Each row of a before or after table is a point. The points were changed in one or more steps. Then noise was added and the rows were shuffled. The steps act on columns, c1 being the first. What was done? A step turns or swaps two columns, mirrors them in a line or flattens them onto one, adds a multiple of one to another, or multiplies or shifts one. Angles are multiples of 10 degrees, from the lower column toward the higher: turns from -170 to 170, lines from 10 to 170 but not 90. Use the fewest steps. Two steps may share a column if one is a turn and the other turns, adds or multiplies; they go together, in the order done. Otherwise the lowest column goes first.
(in the rows, 128 means zero)

Before (13 x 2):
[[ 78 147]
 [154  96]
 [160 134]
 [218  62]
 [109 195]
 [191 150]
 [166 108]
 [121 176]
 [181  53]
 [147 165]
 [149 100]
 [ 85 108]
 [118 138]]
After, 13 rows:
[[142 170]
 [146 167]
 [112  98]
 [114  96]
 [128 139]
 [146 184]
 [123 123]
 [107  75]
 [140 167]
 [135 138]
 [127 132]
 [121 107]
 [115 108]]
Steps: flatten c1 and c2 onto the line at 70 degrees

Before, 13 rows:
[[ 97 142 132 159  96 153]
 [ 88 138 106 135 107 190]
 [104  92 143 132 186 136]
 [128  62 194 165 187 133]
 [ 97  88 140 121  73 147]
 [ 45 122 110  95 113 143]
 [ 75 154 142 171  89 102]
 [ 97  55 143 159 196 153]
 [130 168  88  78 135 167]
 [116  53 158 120 235 178]
 [ 86  61 228  88 209 223]
 [108 114 119 201 134 116]
 [ 95 138 156 170 117 171]]
After:
[[150 130 128 200 125 143]
 [170  78 204 205  71 144]
 [201 105 239 164  18  68]
 [141 159 140 145 150  92]
 [153 160 115 136 125  62]
 [195 177 119  91 139 111]
 [171 115 154 173  73 140]
 [186  79 165 203  12 117]
 [197  93 152 210  54 128]
 [179 118 149  92 175  93]
 [153 183 155 141 174 140]
 [148 157 164 173 123  84]
 [ 99 157  99  92 110  92]]
Steps: mirror c1 and c2 in the line at 110 degrees; shift c3 by 10; turn c5 and c6 by 160 degrees; add -0.7 times c5 to c4

Before (12 x 11):
[[249 166  88 188 150  99  72 121 121 124 145]
 [194  52 206  99  77 180 155 144  94 167 114]
 [124  98 162 173 103 145 154  86 159 140 147]
 [133 155 152 136 104  69  61 133 138 125  53]
 [130 115  83 176  95 185 143  67 101 159 159]
 [133 113 114 132  86 111  76 174 167  59 106]
 [182  95 205  89 101 182 134  67 125 130 125]
 [151  83 110  78  72 114 174 127 189 177 150]
 [121 182 204 105 121  94  84 168  91 147 131]
 [154 113 101  86 133  94 168 172 176 121  49]
 [146 159 192 127  63 112 177  74 109 141 122]
 [171  56 122 142 144  91 133  58  87  75  70]]
After, 12 rows:
[[127 109 180 139  67 102 177  94  99 180  83]
 [132 113 145  82 177 108 132  82 160  93 193]
 [118 177  52  83 167 156 106 123  90 105 109]
 [180  95  50 129  62 108  83  99 125 178 128]
 [193  53  49 158 146 140 100  79  96 196 103]
 [133 148 107  61 136 191 141  99 140  97 188]
 [175  54 133 139  55 144 142 141  84  89 209]
 [127  98  98 153  87 108 176 105 161 140 102]
 [245 171 163  68 119 133 189 148 118  99 116]
 [148 164  67 180  76 147 116  64 114 116 125]
 [148  88 151 174 128 159  65  68 192 129  79]
 [150 113 151 166 173 176  92 145 175 123 190]]
Steps: multiply c3 by -1; swap c4 and c7; swap c5 and c8; turn c10 and c11 by -140 degrees; turn c6 and c10 by 120 degrees
